Each row of a before or after table is a point. The points were changed in one or more steps. Then noise was added and the rows were shuffled. The steps act on columns, c1 being the first. What was done? A step turns or swaps two columns, mirrors them in a line or flattens them onto one, adds a multiple of one to another, or multiplies or shifts one. Angles are multiples of 10 degrees, from the lower column toward the higher: turns from -170 to 170, lines from 10 to 170 but not 90. Use the fewest steps. Two steps may share a column if one is a turn and the other turns, adds or multiplies; they go together, in the order done. Otherwise the lowest column goes first.
(in the rows, 128 means zero)

Before:
[[ 83 117  95]
 [ 66 148 168]
 [ 52 161 151]
 [115  87 101]
 [120 205 148]
 [158 109 100]
 [145 137 146]
 [140 109 125]
 [ 78 126 145]
 [109 171 104]
 [189 199 139]]
After, 11 rows:
[[188 130 129]
 [111 129 134]
 [119 124 131]
 [176 126 128]
 [ 98 119 134]
 [ 65 155 126]
 [143 110 127]
 [204 139 128]
 [146 148 128]
 [171 124 125]
 [135 153 130]]
Steps: multiply c1 by -1; multiply c2 by 0.4; multiply c3 by 0

Before, 9 rows:
[[126 105 169 123 109 175 102 114]
 [148  95 114 108 141 150 141  87]
 [133 173 115 145 100 177 135 142]
 [120 104 147  75 128 118 154 119]
 [118 160  84 152 108 132 115  79]
 [126 158 163 134 146 149 159 127]
 [105  91 127 105 179 164  92 109]
 [141 104 141 123 131  92 138 164]
 [176 131 158 100 156 109  93  97]]
After:
[[ 77 137  87  90 134  88 128 103]
 [ 91 209 172 142 109 119 138 160]
 [127 203  91 125 144 165 130 131]
 [118  70 115 114 173 130 183 137]
 [ 84  46 127  98 110 149 139 130]
 [124  35  89  95  95 113 177 157]
 [124  68 115  67 143 146 106 138]
 [138 240 159 136 136 159 168 116]
 [152  68 117 113 136 120  90  98]]
Steps: turn c1 and c8 by -120 degrees; multiply c2 by 2.5; turn c3 and c5 by 130 degrees; shift c4 by -10; mirror c6 and c7 in the line at 30 degrees

Before:
[[ 93 138 113  93 101 102 208 131 162 150 121]
 [114 138 111  98 137 169 101 108  91 117 100]
 [175 128 120 101 147 126 106  84 112 155 153]
 [118 145 129 189 164  84 106  85 128 123  97]
 [152  62 128 148  84 202 152 144 115 103 160]
 [146 149 147 140  69 159 113 110 142 125 151]
 [135 145 152  61 141 124  79 145 109 125  99]
 [117 108 127 169  98 100 140  92 108 110  35]
 [140 183 118 117 104  82 130 165 116 149  59]
 [ 77 117 135 110 135  82 129 151  83 181 120]]
After (10 x 11):
[[118 110 118 170 117 101 133  94 110 103  36]
 [179 127 125  99 135 125  96  83 114 123 154]
 [143 182 122 120 118  81 156 164 119 211  55]
 [136 145 166  66 135 122 119 145 110 105  96]
 [121 144 118 187 143  86 129  86 130 128  97]
 [147 148 144 143 103 159 139 109 143 142 150]
 [ 76 119 140 112 129  81  72 145  84 144 123]
 [114 141 118  94 130 170 133 108  91 113 104]
 [154  63 123 148 111 200 113 144 114  55 162]
 [ 92 138 119  90 118 101 156 132 160 221 119]]
Steps: add 1.5 times c2 to c7; turn c7 and c10 by 60 degrees; turn c3 and c4 by 10 degrees; multiply c5 by 0.4
